Rows are points. The window is the flat piece filled in between its corners: a triangle in 3 columns, a solid with four corners in 4, and so on. A path goes straight from each point to the next, and from the last back to the first. List the points from which the path goes on through the window.

Window (4 x 4):
[-0.019 0.006 0.019 0.037]
[0.036 0.005 0.025 -0.058]
[0.013 0.009 0.002 0.066]
[-0.068 0.066 -0.024 -0.021]
Path:
(1): [-0.017 0.054 0.058 0.009]
(2): [0.036 0.027 0.038 -0.032]
(3): [0.008 0.005 0.004 -0.047]
(4): [-0.016 0.005 -0.056 -0.006]
(5): [-0.054 0.056 -0.002 0.029]
(6): [-0.008 0.021 0.030 0.028]
(7): [0.001 -0.007 -0.006 0.033]
(8): [-0.104 0.019 -0.060 -0.018]
(9): [-0.014 0.059 0.020 0.007]
(10): [-0.029 0.053 0.009 0.033]
(11): [-0.065 0.003 -0.048 0.046]
(12): [0.002 -0.004 -0.056 0.046]
Through the window after points: 2, 6, 8, 12

Window (6 x 6):
[-0.016 0.020 0.028 -0.004 0.023 0.074]
[-0.060 0.022 0.054 0.077 -0.010 0.029]
[-0.006 -0.020 -0.066 0.028 0.018 -0.019]
[-0.031 -0.007 0.004 -0.010 0.077 0.023]
[0.052 0.014 -0.009 -0.103 0.016 -0.024]
[-0.031 -0.020 0.034 -0.016 -0.064 0.010]
Path:
(1): [-0.025 -0.002 0.057 0.027 0.016 0.034]
(2): [-0.055 0.031 0.040 0.019 -0.018 0.036]
(3): [-0.025 0.054 -0.048 -0.042 -0.003 0.022]
(4): [0.005 -0.041 0.061 -0.018 -0.005 0.032]
(5): [-0.002 -0.058 0.049 -0.025 0.031 0.018]
(6): [0.007 0.053 -0.021 -0.055 -0.028 -0.016]
(7): [-0.064 0.043 0.003 0.016 -0.041 0.006]
(8): [-0.032 -0.048 0.070 0.055 0.016 0.057]
(9): [0.054 -0.017 -0.011 -0.053 0.033 -0.007]
(10): [-0.044 0.045 -0.029 -0.043 -0.016 -0.021]
(11): [-0.045 0.056 0.008 -0.077 0.024 0.025]
(12): [0.034 -0.032 0.014 0.041 0.015 0.053]
(13): [0.045 0.003 0.023 -0.038 0.007 -0.007]
(14): [-0.012 0.021 -0.004 -0.048 0.013 0.003]
(15): [-0.026 0.039 0.017 -0.039 0.003 0.024]
(16): [0.054 -0.044 0.049 -0.043 0.040 -0.008]
Through the window after points: 5, 9, 11, 13

Window, 9 rows:
[0.035 -0.034 0.021 -0.029 -0.008 0.067 -0.035 0.047 -0.041]
[-0.025 -0.014 0.015 0.035 -0.008 -0.066 0.032 -0.054 0.033]
[0.085 -0.029 0.010 -0.040 0.023 0.022 -0.070 0.006 0.002]
[0.025 0.007 -0.040 -0.064 -0.022 0.006 -0.053 -0.008 -0.062]
[0.030 -0.009 -0.072 -0.030 0.037 0.059 -0.042 -0.007 -0.030]
[-0.015 0.044 0.007 0.014 -0.010 -0.079 0.059 0.009 0.071]
[0.035 0.015 0.005 0.005 0.019 -0.051 0.063 -0.021 -0.016]
[0.057 0.036 0.004 -0.005 -0.020 0.063 -0.046 -0.013 -0.031]
[-0.053 0.051 0.015 -0.013 0.063 -0.069 0.025 -0.046 0.005]
Path:
(1): [-0.004 -0.024 0.021 -0.060 -0.015 0.050 0.034 0.002 -0.027]
(2): [0.029 -0.012 0.020 -0.035 -0.019 0.044 0.017 -0.062 -0.009]
(3): [0.013 0.011 -0.038 0.005 0.040 -0.034 -0.002 0.011 -0.015]
(4): [-0.010 0.006 -0.006 0.075 0.005 -0.039 -0.048 -0.004 0.019]
(5): [0.032 0.014 0.041 -0.091 0.006 -0.016 0.058 -0.037 -0.006]
(6): [0.001 0.010 -0.006 -0.074 0.023 0.059 -0.014 -0.081 -0.037]
(7): [0.045 -0.009 -0.025 0.032 0.010 -0.030 0.006 0.053 -0.007]
(8): [0.009 0.040 -0.012 0.038 0.050 -0.049 -0.048 -0.002 -0.040]
(9): [-0.013 -0.005 0.019 -0.044 0.001 -0.004 0.066 -0.028 0.059]
(10): [-0.005 0.023 -0.002 -0.038 0.014 0.034 0.000 -0.012 -0.005]
(11): [0.050 -0.004 0.006 0.022 0.034 -0.089 -0.032 0.027 -0.022]
(12): [0.067 0.000 -0.013 0.005 0.027 0.016 -0.092 0.008 -0.045]
Through the window after points: 2, 6

Window, 12 rows:
[0.035 -0.007 0.014 0.066 -0.005 0.014 0.017 -0.069 0.014 0.069 -0.044 0.033]
[-0.076 -0.003 -0.124 0.010 0.029 -0.040 0.019 0.029 -0.011 0.001 0.029 0.022]
[-0.057 0.010 -0.033 0.014 -0.012 -0.059 0.046 0.044 -0.002 0.012 0.023 -0.017]
[0.027 -0.007 0.008 0.036 0.027 0.048 -0.011 -0.019 -0.024 0.013 -0.017 -0.034]
[-0.071 0.014 -0.010 0.000 -0.051 0.055 -0.031 -0.019 -0.060 0.043 -0.089 0.008]
[-0.012 -0.017 -0.073 -0.043 0.008 -0.073 -0.010 0.064 -0.013 0.005 0.018 0.028]
[-0.019 0.036 -0.103 -0.014 0.014 -0.061 0.009 0.035 0.060 0.028 0.015 -0.023]
[-0.029 -0.011 -0.006 0.046 -0.026 0.035 -0.043 0.026 0.021 0.011 -0.021 0.030]
[0.035 -0.022 0.017 0.104 -0.020 -0.005 -0.059 -0.066 -0.023 0.045 -0.031 -0.037]
[0.082 0.005 -0.030 0.062 -0.054 0.020 -0.008 -0.016 -0.022 0.049 0.060 -0.018]
[0.030 0.047 0.039 0.058 -0.018 0.019 -0.042 -0.088 -0.007 0.016 -0.003 0.022]
[-0.034 -0.038 -0.040 -0.025 -0.078 0.032 -0.001 -0.024 -0.005 -0.034 -0.031 0.003]
Path:
(1): [-0.027 0.018 -0.026 -0.013 -0.001 -0.006 -0.003 -0.039 0.028 0.060 0.021 -0.002]
(2): [0.012 -0.012 -0.083 0.033 -0.001 -0.059 -0.004 0.085 -0.018 -0.029 -0.023 -0.008]
(3): [0.016 0.014 -0.024 0.068 -0.012 0.044 -0.010 -0.010 -0.032 0.026 -0.045 0.019]
(4): [-0.049 -0.024 -0.002 -0.015 -0.027 -0.010 -0.024 -0.022 0.004 0.024 -0.010 -0.025]
(5): [-0.040 -0.023 -0.012 -0.010 0.013 -0.061 -0.068 -0.042 -0.013 0.040 0.041 0.001]
(6): [0.004 0.015 -0.085 0.064 -0.019 0.030 0.049 0.044 -0.009 -0.005 -0.041 0.010]
(7): [0.006 0.015 -0.021 0.018 -0.020 -0.004 -0.016 0.004 -0.020 0.024 -0.050 -0.003]
(8): [-0.064 -0.012 -0.003 0.013 -0.033 0.037 -0.024 -0.041 0.006 0.034 0.031 0.014]
(9): [-0.079 -0.016 -0.022 -0.031 0.011 -0.029 0.026 -0.017 0.045 0.030 0.023 -0.012]
(10): [0.029 0.027 -0.067 0.038 -0.040 0.024 -0.026 0.034 -0.050 0.004 -0.042 0.021]
(11): [-0.012 0.027 -0.096 0.056 0.000 -0.065 0.012 0.043 0.002 0.018 -0.025 0.002]
(12): [-0.020 -0.023 -0.019 -0.101 0.001 0.010 -0.027 -0.007 0.040 0.019 0.058 -0.007]
Through the window after points: 1, 3, 5, 11
